Each row is a point. The points of each table are mixes of a few directions, plus a little noise. How many directions does each table use, and how many do they share? Where both have some left over, give the other angles between the two spaces (their principal angles), to ten degrees, smallest first.

First, 4 rows:
[[ 18  37  32]
 [-42   6 -15]
 [-24  -9 -17]
 [ 48 -34   0]]
Second:
[[ -4  11   5]
 [-20  50  23]
 [ 25 -63 -29]
 [  0   2   1]]
Directions: first 2, second 1, shared 1

First, 10 rows:
[[  9  19  19  34 -13  24  13  -7]
 [-33   6 -18 -17   9  -9 -12 -10]
 [121 -51  38 -20 -22 -47  54  18]
 [-23  19  -7  18   7  13  17  -5]
 [-38  25  26  17   6 -57 -55  14]
 [-14   9  -5   6  -2  21  -8  -7]
 [ -3  -6  -3  16   5  40 -20  20]
 [-21   3 -13   5  19  -2  10  13]
 [-15   9  -3  24   9  26   1  11]
 [ 17 -33 -32 -83 -20  -8   0 -47]]
Second, 9 rows:
[[ 30  -5 -26  27 -26 -25   4  -4]
 [ 11  -2  -9  10  -9  -9   1  -1]
 [-14   2  12 -12  12  11  -2   2]
 [ 51  -8 -44  44 -43 -43   7  -6]
 [-40   6  34 -35  34  33  -5   5]
 [-66  10  56 -57  55  54  -8   9]
 [-39   6  34 -34  32  33  -5   5]
 [ 44  -7 -38  38 -37 -37   6  -5]
 [ 22  -3 -18  19 -18 -19   3  -2]]
Directions: first 5, second 1, shared 0; angles 60

First:
[[ 23  25   5  39 -32  50  -5 -23  53  43 -22]
 [  4  -2  27   9  13 -11  -8 -21 -11 -28  12]
 [ 19 -25 -34 -30 -27  -7  32  26 -10  34  34]
 [ 25  18  39  54  -7 -34 -15 -41 -11 -21  12]
 [-34   4 -26 -31  29 -18 -11  76 -23  16 -18]
 [ -8 -24 -53 -17 -42 -20  43 -31  -5  -6  -1]
 [ 27   2  52   9  22  25 -19  -3   7  -3  28]
 [-47  -7 -51 -47  12  13   8  47   2  10 -38]
 [-10   7  42  14  31   3 -23 -31  -2 -46  -8]]
Second (9 x 11):
[[   6  -36  -41   28    6  -16   27   -1   42  -20    1]
 [  13  -37  -17    0   -1   31   20  -18   42   -5   21]
 [   7   11   33    7   13  -11   25   25   -3  -12   -9]
 [  -6   -3   -5    6   -1  -13   10   -1   -1  -10   -2]
 [   6   -4   43   -2   12   12   18    5    0  -13   25]
 [  28   18   42    0   20   16    9   37    7   11  -12]
 [ -77   43  -47  -28  -48  -50 -107  -61 -108   21    3]
 [   2   -1  -22  -22  -23   27   28  -12   18   11  -28]
 [  22    9   14   12   22    3  -29   26    3   17    2]]
Directions: first 5, second 5, shared 2; angles 30, 80, 90

First:
[[  41   17  -38   36  -28   -1  -12  -13   -7   -2    3   -4  -24    9]
 [  42   37  -43   -9  -58  -26  -43   50  -26  -10   -4  -27   26  -42]
 [ -51  -23   -2   19   78   50   -7  -10   19  -11   23    1  -34   19]
 [  18   14  -11  -20  -17   15  -19   -3   41   38   -9   10    3    2]
 [ -44  -34   54  -35   42  -34   59   -4   27  -37  -22    7   48    8]
 [ -17   36   25  -16  -22  -22   25    3    6   28   -1   -4   15   14]
 [   2  -52   30   46   -1   18    9  -34 -104   -4   26   20  -54   -5]
 [  -1   -8   15  -26   -6  -10    2   10    4    4  -11    4   22  -12]
 [   9   12  -32    6   11   10  -15    2   40   -6   -3   -6   -3    8]]
Second (11 x 14):
[[ -25   47  -20    7   12   -7    3   19   26   -8    8  -28    7   16]
 [ -32   -8   19   -4   27    1   14    3   -3   -9    5   -2    3    5]
 [  42   53  -52   13  -41   -9  -25   13   28    9   -4  -17    1    5]
 [  -7  -68   47  -13   16   11   12  -22  -37    0   -5   31   -6  -14]
 [  34  -21   -1   -1  -23    4  -11  -12  -12   10   -8   15   -4  -12]
 [  24 -112   62  -18   -1   18    6  -42  -62   10  -15   57  -12  -33]
 [ -25  -14   21   -5   22    2   13   -1   -7   -7    5    2    1    2]
 [ -14   82  -47   13    0  -12   -5   30   46   -7    9  -41    8   23]
 [  46   42  -47   11  -43   -7  -25    8   21   11   -6  -11   -1    1]
 [  33   52  -47   11  -33   -9  -21   13   28    8   -2  -19    1    5]
 [ -73  -53   67  -16   66    9   39   -8  -27  -19   10   12    2    2]]
Directions: first 6, second 2, shared 2
